Each point is reached from the start by the listed moves, each made 0, 1 or 2 times, or once backwards (-1), plus a little noise. Is the number of moves made odd or even? Then give how often each move was made.

Moves:
(1): [40 13]
(2): [-11  29]
Start: [ 3 -1]
Points:
[-9 31] => odd (0, 1)
[74 57] => odd (2, 1)
[-36 -15] => odd (-1, 0)
[95  0] => odd (2, -1)

Moves:
(1): [ 10   3   0  -2   2   1  15   2  -9  -7 -10]
(2): [ -8  15 -11   7  -9   7   1   7  -4   6   2]
(3): [ 4  9 23 -6 -5 -3  0  0 -8  4  6]
(4): [ 1 -3 -1 15  0  2  3 -7 -7 -7 -5]
(5): [ -3   2   9   2  16 -10   4   6 -14  -2  -8]
(6): [-10  -2   3   2   0  14   3   5   0  -6  -7]
(7): [ -8  -3   4  -3  -1 -10  12  -4  -4  -6   1]
(8): [  6  -8   8   1  -7 -11  -1  16   8   5   7]
Start: [  1  -4  -8   4 -12  -9   1   2  -9   5 -17]
Points:
[  1  48   1  34   7 -27  58  -8 -95 -18 -53] => even (2, 2, 1, 2, 2, -1, 1, -1)
[-29  38  40  33 -11 -39  41   6 -84  -5 -25] => even (0, 2, 2, 2, 2, 0, 2, 0)
[-28 -15 -23  58  -9  20 -12  28 -12  -5 -34] => even (-1, 1, -1, 2, 1, 2, -1, 1)
[-25 -20   0   5  41  -4  41  -1 -45 -41 -70] => odd (1, -1, -1, 0, 2, 2, 1, -1)

Moves:
(1): [12 -6 -9 11 -4 14  7 -4 22 -2 22 -6 17  1]
(2): [-13  10   3  14 -27  -4  -8   8 -13   4   1 -15   6 -14]
(3): [ -1  -8   7  -4   6  21 -10   6   5  -3  -8 -21  -6 -10]
(4): [ 8  3 20 10 20 -3 -1  3 -6 -3 -2 22  3 -8]
(5): [-13  20   5 -18  26 -12   0   2  15  13  12  -6   3   6]
(6): [  7   5   9  12   7  25  -5 -14  -9  -1   1   4  -8  -5]
(7): [ 10  28   3  -9 -14  12  10  13  -3   4  13   7  -6  -7]
(8): [10 -4 -5  2 -2 13 -6 14 15 13 -7 -8  3 12]
(9): [ -9  -4   7   3   0   2  -2   4  15   3   7   7 -14   5]
(10): [-10 -23   1 -10   3   9  14 -13 -24  20   2 -16  10  -5]
(11): [-18   8   7   1  -6  -6 -10  11  -6 -13   8  -1  15   8]
(12): [  3 -13  -8 -15  -8 -18 -19 -15   2  13   0  18  12  -2]
(13): [  2   2  -7   2 -14  13  16 -16  10   0  -2  12  23  -3]
(14): [ 33   3  22  -6 -13  -1  -4  -9   3  -9 -22  -4 -16  10]
Start: [  6  -7  -6  16  -2  -5   3   7  -3  13  -8   8  -3 -10]
Points:
[  0 -25 -10  71 -50  24  -3  53  50 -18 -46 -22  -3  -5] => even (0, 1, 1, 0, -1, -1, -1, 1, 1, -1, 0, -1, 1, 0)
[-19   1  38  15 -35 -76 -67 -70 -52  40 -29  48 -17 -25] => odd (-1, 2, -1, 0, 1, 2, -1, -1, 1, 0, 0, 2, 0, 1)
[ 95  10  65 -23 -29  40   5 -14   5  85 -81  23  10 -30] => even (-1, 1, 1, 2, 1, 0, 1, 2, 0, 1, -1, 1, 2, 2)
[-47 -33 -59 -40  29 -45   9 -37  73  24 -18  45  14 -10] => odd (-1, -1, 1, -1, 1, -1, -1, -1, 1, -1, -1, 1, 2, -1)
